Every row gives one point. To make a cloud, some directions were put in groups of two or more. Within a group, all points are equally far from the middle, so they leave a hole (a ring in 2 directions, a hollow ball in 3). The other directions are filled evenly. Then the cloud was stretched, turned, moved and blurred a little. Count the holes, and give their numbers of directions, smallest first.

Cloud, 14 rows:
0:  50   7
1: -43  -4
2: -41 -11
3:  35  34
4: -11  43
5: -28  32
6: -28  32
7:  45  22
8:  48 -14
9:  -9  43
10: -23  37
11:  30  38
12: -38  19
13: -29 -33
Holes: 1 (2)

Cloud, 19 rows:
0:  34 -36  39
1:  28 -25  32
2:  29 -31  -8
3: -45 -43  31
4:  -4 -12 -27
5:  42  45  -5
6:  39  42 -13
7:  49   7 -31
8:  25  53 -17
9:  21  -9  23
10:  51  -3 -14
11: -30 -17   1
12: -30  36  43
13:  56   8  -3
14:   6 -44  40
15:  73  -8  -7
16:  14  11 -43
17:  11 -26 -51
18:   5  14  62
Holes: 0

Cloud (30 x 4):
0: -18  56 -11 -30
1:   6 -68 -37   9
2: -47 -26 -32 -44
3:  32 -33 -51   2
4: -43  30 -25   3
5:   4  18 -35 -51
6:  26  -5 -40  26
7:  37 -46 -23 -17
8: -24 -10  21  43
9: -20 -62 -37   1
10: -25  29  40 -14
11:  37  18   1  41
12: -23 -10 -53   9
13: -30 -58 -26  -2
14: -46 -24 -49 -33
15: -27 -56 -43  -6
16: -39 -19  -4 -45
17:  16   0 -36 -50
18: -44 -36 -44 -29
19: -28  -8  16 -39
20: -23 -55 -48  -4
21: -16  12   0  48
22:  30 -39 -52   2
23: -15 -32  17  42
24:   1 -18  21  55
25:  22  41  36   6
26:  11 -21  -3 -45
27:  35 -37   9  -7
28: -18  -9 -51  14
29:   8  18 -35 -49
Holes: 2 (2, 2)

Cloud, 56 rows:
0:  10  55  21 -26  -1 -43
1: -26  21  44   9 -37  12
2:   9 -21  -7  55  38  15
3:  60  11  34 -38  40  -9
4: -12  15   7  18  17 -80
5:  -4  47  -1   6  -6 -14
6:  28 -46 -58  -9   0  21
7: -24  16 -32  12 -36 -12
8:  64 -24  20 -55 -11  -3
9:  13   1 -44 -20   4 -71
10:  14  14  30 -36  13  31
11: -11 -29  -6 -64   3 -14
12:  -5 -39 -11   4 -15  53
13:  58 -41 -25  18 -13   0
14: -27 -44 -27 -45 -11  -2
15:  54 -41  24  18 -47   4
16:  68   5  13  29  27  -1
17:  28  13 -29 -24 -12  63
18: -38   6  41  82 -18 -14
19: -12 -52  44  -3 -44  45
20:  35 -11  61 -58 -35 -12
21:  -7  -7  -1 -70  11  13
22: -63  -6  -1 -79 -15 -16
23: -63  35  -2 -27  20 -21
24:  40  21   7  23 -20   5
25: -66 -65 -32   9 -40 -10
26:  23 -28  40  17 -60   3
27:  59  -8  39 -12  19   5
28: -33 -53  37  16 -61 -31
29:  24  43   1   1 -19 -29
30:  17 -41 -18   4 -35 -24
31:  -5  -6  43 -41   9  30
32:  17 -21  62   1  28  32
33: -34  -8   3  30  12  20
34:   0  36   3 -25 -10  -4
35:   5  44   9  -3  14  52
36: -34 -44   7 -55   3 -25
37:  -3 -67  15  15 -58 -20
38:  19   7  19 -31 -25  48
39:  -3 -56  14  10  37   0
40:  -9 -16  39  41  45 -38
41:  50 -52  -5 -25  -5 -49
42:  25 -60 -32 -38  26 -22
43:  22  16 -20 -56  -3 -26
44: -29  38  43  -1  11 -13
45: -39 -16  18 -41  41  44
46: -24 -26 -15 -46  35  41
47:   5 -14  41  16   0  40
48: -11  18 -41   2 -68   4
49:  40 -26  20  23 -11   8
50:  12   7  64  -5  29  -2
51:  51 -59   0 -28   0  -1
52: -15 -44  39  55 -27   5
53:  -2 -50  23 -43  19  -1
54:  34 -57  51   8 -51  13
55:  23  10 -51  43 -43 -19
Holes: 0

Cloud:
0:  -4 -29  -6  29   3 -66
1: -15  12  21 -45  11 -38
2:  -4  38  18  17  49  54
3:  12 -10 -12  35  60 -51
4:  39  64  11 -13  24 -32
5:   6  63  35  14   3  30
6:  -5  23   5 -23 -51 -46
7:  30  34  27  70 -21 -25
8:  15 -22  61  40  31 -11
9: -10  56  14 -21  51 -10
10:  -4 -34  60   4   8 -26
11: -34  37 -15  11 -20  -3
12:  -5  35   9 -35 -36  -8
13:  13 -32   4  43 -27 -20
14:  -3  27  63 -17  16  20
15:  -9   9  41  38 -13  35
16: -31   6  22  72  34  -5
17:   0 -34   3 -17   1 -53
18:  -5 -20  21  25  -1 -78
19:  22  47  33  48 -44 -28
20:  32  69  -2 -12 -22 -25
21:  66  11 -13   9  15 -34
22:  35   1   3  31  58  26
23: -35  -5  15  50  16  27
24: -27  36   0 -10  15 -51
25:  53  51  41   0  -3 -11
26:  17  70   0  -5  -1  19
27:  29  30  43  40  64   6
28:   5  74  -7  22 -14 -28
29: -14 -17  38 -30  12  16
30:  41 -11  37  31  54 -10
31:  29  54  52  28 -10   0
32: -18  -4  -8  71   9   0
33:   7  28  70   4  26  21
34:  38  20   4  64  31  15
35: -20  21   4  20 -57 -11
36:  -7 -22  26  37 -15  20
37: -21 -41   6   8  13 -40
38:  40  29   0  68  -9  -5
39:  14  48 -17  47 -20 -58
40: -44  -1   8   3  19 -46
41:   2  41 -28  23  73  -5
42:  21   5   8   7  52 -68
43: -29 -10  12  -9  39 -52
44:  60 -11  13   9  -7 -52
45:   3  -5  23  31 -28 -81
46:  -1  48 -29 -21   2 -28
47:  45   5  32 -31 -33 -31
48:  53  24  48  25  33  -4
49: -46   8  22  24  34  33
50:  29  50  19 -29  -6  18
51:   7  -7  17 -16  84 -11
52:  37  39  60  23  16 -28
53:  22  44  -2 -42 -14  -7
Holes: 1 (6)

Cloud (88 x 8):
0:    7  -47   58  -18  -52  -14   -4   30
1:  -25  -19    8    8  -22    0   -5  -39
2:   55  -53    6   21    2   23  -40   -5
3:   10   39    2   18   20  -28   37  -23
4:   13   15  -40   37   90  -28   -7    0
5:    8   18   22  -27    9  -37    4  -10
6:   47   22   37  -47    8   -2   -5   53
7:   19  -65  -19   46    5   48  -40   20
8:   39  -16  -46   23   19   20  -31   12
9:   15   33   40  -61  -62    7  -25   43
10:  -11  -21  -11   18   -5    2   10   47
11:   28    0   21   28    7   36  -68    8
12:   22   46  -30  -11   46  -53  -14  -20
13:  -26   13  -37   -2   37   58    8  -18
14:  -27   44    4   23   26   37  -20   21
15:   13   -4   17  -51  -28   23  -35  -31
16:    6    9    6   -8  -41   22   60   25
17:    7   -9   -5    3   -7   14  -60    7
18:   30  -15  -12   28  -40   51   26  -43
19:   19   16   21   55    3   26  -47    3
20:   39   44  -14   -9    0   38  -38  -14
21:   10   -7  -19   32   43  -19  -16   45
22:   -4   50  -26  -15  -55  -17   35   13
23:   15    7    2   20    0  -13  -28   30
24:    1   -2   40  -37 -105   28   41   17
25:   59   -5   -7   24   26  -13  -33    3
26:   15   11  -58   -9   -1   33   -8    5
27:   44   23   38    5  -48   37  -25   24
28:  -15  -14   28  -40  -25  -28  -11   46
29:   -1  -59  -17   28   35   28  -43   27
30:   18   10  -44  -25   23  -26  -23  -24
31:   18    0  -30   56   20   80   15  -32
32:   21  -54   48   28  -46   52  -33   17
33:   36   48    1  -29  -37    8  -15    0
34:    4  -49  -23   31   15   -4  -35  -77
35:    5  -23  -20  -48   12   12  -31   12
36:   28  -49  -44   23   27   28  -43   18
37:   20   51   -3  -18   -7    9   12  -52
38:   -7  -20    0   32  -21  -15  -33  -34
39:   -3    9  -45  -27   31   33    2  -25
40:   38  -42   42  -12  -78   43  -26    2
41:  -17   27    9  -68  -60   57   27   49
42:   -5   33   -8   10   -7   24   -2   62
43:   36  -65  -18   16   17   64  -46   18
44:  -23   63    6   16   20   24    4   29
45:   19  -28   12   20   10   25    2  -61
46:   31   -8   28   28  -12  -41  -11    3
47:   47   22   29  -25   26  -19   -6   19
48:    8    6  -38  -35  -49  -16   46  -39
49:  -20   37   -2   40   16   47  -14  -12
50:   28   -9  -41  109   50   32   13  -17
51:  -12   35  -54   55   37   57   -4  -47
52:   26   70   10  -22  -44   32   17   13
53:  -12   -5  -45   53   12   22   21  -20
54:   46   16  -25   66   18   42    5   28
55:   56  -13  -32   61   10    0  -20    6
56:   -1   -1   17    7  -28   57  -53   33
57:  -19    2   37  -55  -11   -2   30    8
58:   -1    6    6  -31   29   35  -58   47
59:    8   44  -35   27    0   47  -11   30
60:   31   34  -28   12   84   11  -19  -10
61:   24  -48  -37   26   -9   29    4   32
62:   46   -3  -28   62   16    3  -14   24
63:   54   -8   22   -8  -25   18  -23   13
64:   47  -55   -8   23   21   -6  -28  -53
65:   17   25   21  -32  -82   50   -7   -9
66:  -12  -19   -4  -20   20  -40    3   10
67:   10  -10   24  -48   -7   16  -21   80
68:   50  -18   49  -42  -31  -20    4   48
69:  -12  -31   33  -13  -28   25  -14   60
70:   30  -38  -14    2   19   48    5  -45
71:   10   70  -33   23    5   14   39   -3
72:    3   28  -30   -3   35  -25   26  -34
73:   -9   15  -27   43   -2   11    6   15
74:   44   25  -24   92   16   15   17   -2
75:   36  -50   -8   52   10   43  -37   24
76:   27    0  -50  -14   77  -21   16    9
77:  -26   62   29  -25  -71  -12   37   12
78:   33  -36   11  -34   11   -6   -8   51
79:   28   11  -25   76   35   -9   40  -36
80:   12   -9  -62   17   61   19  -65  -41
81:    6   10  -36   93    6    8  -25  -55
82:   37   15   35   23  -57   10  -21    9
83:  -20   12    2  -31  -62   74  -16   33
84:   22   -3  -47   68    4   63   -2  -13
85:   -8   22   18   22  -12    1   21    3
86:   46   19   30   27   -7   32    7   69
87:   12  -12   47    3  -14    9   26  -27
Holes: 1 (3)
